Each row is a point. The last column is the point's height on a tilted bowl or saddle (a function of degree 2), plus a little noise. Count its main directions that bend up, bend down and stay straight.

Points (18 x 4):
[[ 0.6 -5.5  3.5  5.3]
 [ 3.7 -5.8 -6.4 -6.9]
 [ 9.1  3.6 -1.8 -7.5]
 [ 1.4 -1.3  1.3  3.2]
 [ 0.0  5.0 -4.3  2.8]
 [-0.5  1.2  2.9  2.1]
 [ 3.3 -3.3 -3.3 -1.5]
 [-4.4  3.9  1.1 -0.1]
 [-1.8 -8.1 -0.9 -5.9]
 [ 0.5  7.1  3.1 -1.9]
 [ 2.0  2.6  2.8  2.6]
 [ 0.5 -2.4 -1.2  0.5]
 [-8.6  1.9  1.2 -4.6]
 [ 1.0 -2.9 -1.2  0.5]
 [ 2.9  5.5 -3.2 -1.5]
 [-3.7  0.8 -0.2  0.0]
 [-1.4  0.0  1.0  1.0]
 [-1.8 -1.9  1.1  0.2]]
Directions: 1 up, 2 down, 0 straight

Points (24 x 5):
[[ -0.5  -0.8  -1.3  -4.4  -2.2]
 [ -0.5  -4.1   0.5  -0.6  -1.9]
 [ -1.4  -3.1   1.1   3.7  -2.7]
 [ -1.1   2.1  -2.0  -0.2  -1.3]
 [  5.4   0.0   4.3   0.6  -2.0]
 [  2.8  -2.6  -3.0   6.0  -3.1]
 [  5.9   4.8   1.4   2.8  -3.4]
 [  2.9   3.3  -0.1  11.0 -13.4]
 [ -4.3   1.2  -2.2  -2.7  -0.8]
 [  2.3  -2.4  -1.1   3.7  -2.6]
 [  0.7   2.2   2.3  -2.7  -0.4]
 [ -6.6   1.3  -0.8  -2.3  -0.2]
 [  1.3   2.9  -3.3  -2.0  -1.2]
 [  6.1   5.1  -1.9  -1.5  -1.2]
 [ -0.6   3.0   0.0   3.0  -3.4]
 [  0.7  -4.6  -1.4  -4.8  -4.1]
 [ -8.5   2.7   1.1  -2.7   0.9]
 [ -4.6   4.0   2.5  -1.2   0.3]
 [  4.9  -0.9  -2.9   0.8  -2.0]
 [  1.4  13.1  -5.9   2.1  -3.7]
 [ -2.6  -5.9  -0.8  -0.8  -1.7]
 [ -2.9   0.2   3.2  -3.2  -0.2]
 [ -1.3  -4.9   0.7  -5.4  -3.9]
 [  2.3  -0.1  -0.1  -3.6  -1.8]]
Directions: 1 up, 1 down, 2 straight

Points (22 x 5):
[[-1.6 -1.0 -4.5  2.1  2.3]
 [-7.4  1.2  0.0  3.7  5.9]
 [-6.3 -6.5  1.3 -1.3  6.1]
 [ 1.6  1.4 -3.8 -4.4  2.1]
 [-4.5  1.7  0.8 -4.2  3.2]
 [-4.1  1.1  1.5  4.6  3.3]
 [-1.0  0.0 -2.7  0.0  0.9]
 [ 2.0 -4.4  2.2 -0.5  0.2]
 [ 4.3 -5.5 -4.6 -3.1  1.9]
 [-3.7  1.0  6.3 -2.8  2.7]
 [ 0.5 -5.0 -4.5  0.5  1.8]
 [-0.8 -2.7 -0.3 -3.2  0.8]
 [-1.8  4.4 -8.5 -2.0  7.0]
 [-7.2  0.3 -1.9 -4.1  6.2]
 [-3.8  6.0  3.2 -0.1  3.1]
 [-1.1  5.4  2.4  2.8  2.2]
 [-1.4  4.2 -3.4  3.3  3.2]
 [-0.4  2.5  2.1 -8.0  3.8]
 [-4.9 -3.2 -3.3 -1.1  4.1]
 [-2.1  2.8 -2.9  2.6  2.5]
 [-1.3 -2.3 -1.0 -4.2  1.4]
 [-1.6  5.4  5.7  0.4  2.3]]
Directions: 4 up, 0 down, 0 straight
